Each row is a point. Each copy is the shape, with its points in the same order, stretched, turned, moved and blurred by noise. Some copies are also mirrored. Which?

Shape (6 x 2):
[[ 0.31  0.10]
 [ 0.26  0.56]
 [-0.24 -0.58]
 [-0.27  0.03]
 [-0.40 -0.31]
 [ 0.34 -0.04]]
Copy 1:
[[ 0.19  0.20]
 [ 0.00  0.57]
 [-0.19 -0.40]
 [-0.34  0.09]
 [-0.39 -0.16]
 [ 0.30  0.07]]
Copy 1 is: only turned
Copy 2, 6 rows:
[[-0.28  0.35]
 [-0.64  0.14]
 [ 0.49 -0.10]
 [-0.03 -0.32]
 [ 0.42 -0.32]
 [-0.15  0.44]]
Copy 2 is: only turned

Shape (6 x 3):
[[-0.03 -0.15 -0.15]
 [-0.16  0.36 -0.15]
 [ 0.08 -0.17  0.22]
 [ 0.60 -0.52 -0.43]
 [ 0.49  0.06  0.21]
 [-0.34  0.21  0.36]]
Copy 1, 6 rows:
[[-0.17  0.03 -0.10]
 [ 0.24 -0.50 -0.28]
 [ 0.03  0.17  0.02]
 [-0.67  0.85 -0.44]
 [ 0.22  0.30 -0.29]
 [ 0.41 -0.53  0.17]]
Copy 1 is: mirrored
Copy 2 (6 x 3):
[[ 0.23 -0.22 -0.08]
 [ 0.32  0.24  0.02]
 [-0.15 -0.22  0.01]
 [ 0.13 -0.45 -0.70]
 [-0.30  0.04 -0.32]
 [-0.04  0.07  0.40]]
Copy 2 is: mirrored
Copy 3 (6 x 3):
[[ 0.05  0.05  0.10]
 [ 0.42  0.31 -0.08]
 [-0.13 -0.03 -0.24]
 [ 0.06 -0.45  0.44]
 [ 0.17 -0.23 -0.39]
 [ 0.03  0.39 -0.44]]
Copy 3 is: mirrored
Copy 4, 6 rows:
[[ 0.09  0.07 -0.24]
 [-0.39 -0.53 -0.29]
 [ 0.45  0.00  0.13]
 [ 0.22  0.88  0.02]
 [ 0.28 -0.08  0.54]
 [ 0.08 -0.71 -0.05]]
Copy 4 is: only turned

Shape (7 x 4):
[[-0.31 -0.03 -0.20  0.17]
 [-0.12  0.24 -0.20 -0.15]
 [-0.32 -0.26  0.01 -0.23]
 [ 0.99  0.13 -0.08  0.10]
 [ 0.52 -0.03 -0.25 -0.09]
 [ 0.04 -0.06 -0.10  0.05]
 [-0.14  0.14  0.41 -0.20]]
Copy 1 (7 x 4):
[[ 0.00 -0.29  0.11  0.71]
 [ 0.17 -0.07  0.18  0.34]
 [-0.26 -0.06  0.34  0.16]
 [ 0.58 -0.35 -0.03 -0.74]
 [ 0.33 -0.29  0.25 -0.43]
 [ 0.07 -0.18  0.12  0.16]
 [-0.10  0.30  0.01  0.04]]
Copy 1 is: mirrored
Copy 2 (7 x 4):
[[-0.56  0.03 -0.05 -0.32]
 [-0.18  0.41 -0.15 -0.40]
 [-0.33  0.19  0.63 -0.34]
 [ 1.26 -0.57 -0.55  0.03]
 [ 0.67 -0.31 -0.09 -0.37]
 [ 0.03 -0.14  0.05 -0.23]
 [-0.13  0.46  0.27  0.17]]
Copy 2 is: only turned
Copy 3, 7 rows:
[[-0.13 -0.32 -0.32  0.07]
 [ 0.09 -0.02 -0.30 -0.03]
 [ 0.21 -0.10 -0.16  0.48]
 [ 0.25 -0.14  0.61 -0.36]
 [ 0.36 -0.23  0.19 -0.15]
 [ 0.07 -0.22 -0.04  0.08]
 [-0.04  0.41  0.09  0.43]]
Copy 3 is: mirrored
Copy 4 (7 x 4):
[[-0.60  0.18  0.09  0.15]
 [-0.38  0.07  0.45 -0.09]
 [-0.61 -0.35 -0.17 -0.06]
 [ 0.89  0.65  0.23 -0.26]
 [ 0.25  0.36  0.14 -0.37]
 [-0.20  0.17  0.03  0.01]
 [-0.14 -0.39  0.20  0.29]]
Copy 4 is: only turned
